Every row gives one point. To make a cloud, some directions were put in groups of two or more. Within a group, all points are equally far from the middle, so they leave a hole (a ring in 2 directions, a hollow ball in 3). The other directions are filled evenly. Then the cloud was stretched, turned, moved and blurred a little. Count the holes, and give their numbers of directions, smallest first.
In the rows, zero is written as 128.

Cloud (22 x 3):
[[107 188  88]
 [120 191  94]
 [162 146 191]
 [118  87 131]
 [120 158  90]
 [186 107 181]
 [141 181  70]
 [100 145  35]
 [167 156 205]
 [ 54 141 143]
 [ 85 102 163]
 [179  82 165]
 [ 95 203 103]
 [132 158 123]
 [165 184 130]
 [160  99 115]
 [186 108 129]
 [ 92 170 119]
 [143 175  77]
 [ 80 148 167]
 [ 96 150 114]
 [113 124 196]]
Holes: 0

Cloud (27 x 4):
[[188 155  81 168]
 [120 180 162 176]
 [125 184 151 121]
 [112  96  60 101]
 [ 92 114  74 142]
 [183 109 170 133]
 [145 176  74 128]
 [137 164 137 218]
 [150 154 151 217]
 [136 168  74 113]
 [147 177  74 130]
 [178 145  82 194]
 [166  90 174 139]
 [ 88 150 153 140]
 [192 170  92 147]
 [145  83 141  68]
 [134  74 165 107]
 [154  57  73 120]
 [176  88 154  96]
 [ 86  79 126 138]
 [179 188 136 135]
 [157 194 146 132]
 [118  71  63 108]
 [114  55 119 149]
 [157  81 171 127]
 [161 124 139 217]
 [139 168  70 170]]
Holes: 2 (2, 2)

Cloud (56 x 6):
[[201 120 109 136 192 100]
 [ 62  80 123 136 142  90]
 [140 126  30 128 117 131]
 [ 97  50 125 177  88 138]
 [130 131 182 152 145  49]
 [107 174 112  45  94 110]
 [ 90 139 167 157 153  82]
 [146 117 115 100 163 147]
 [116 139 170  53 182  93]
 [169 136  73  98 139  93]
 [143 123  92 115 120 141]
 [172 161 123 172 145  95]
 [  7 113 149 123 105 111]
 [157  99 121 171 172 182]
 [ 47 148  87 159  83 134]
 [ 83  85  59 109 161  60]
 [ 87  40 107 143 120 107]
 [161 185 105 178 140 127]
 [ 73 100  96  75 116  70]
 [153 122 106 163 168 109]
 [ 91  97  92 172 160  93]
 [ 67 128 152 171  96 109]
 [ 57 142  97 151 195 115]
 [184 127 148 114 138  74]
 [139  64 172 197 106 124]
 [110 106  46 173 124  89]
 [128 125 135  86 202  59]
 [135 142 105 160  85 161]
 [142  85  90 187 116 149]
 [133 145 105 101 185 121]
 [157 142 153  91 145  71]
 [109 111 105  97 174  63]
 [ 69 123  79  77 162 117]
 [177 120  57  86 150 112]
 [143  78 100 161 132 123]
 [103 152 166  89 186 135]
 [ 75  86 168 138 148 124]
 [ 94 151 149 119 202 106]
 [141  84 121 141 154 120]
 [ 78  61 121  79 123  79]
 [ 75 130 148 101 173 122]
 [113 131  76 166 154 122]
 [173 150 118  93 146 102]
 [137 129 154 108  96 143]
 [ 60  94 133 167 163  54]
 [ 89 171 123 134 108  79]
 [115 166 148 165 121  67]
 [190 123 106 130  92 114]
 [154 136 126 135 162 149]
 [104  84 153 207  76 148]
 [ 34 134 134 110 135 105]
 [127  80 172 207 136 148]
 [101 101  52 164 114 126]
 [ 55  73 120 111 148  94]
 [ 81 107 147 177 173  98]
 [156  52 112 103  97 135]]
Holes: 0
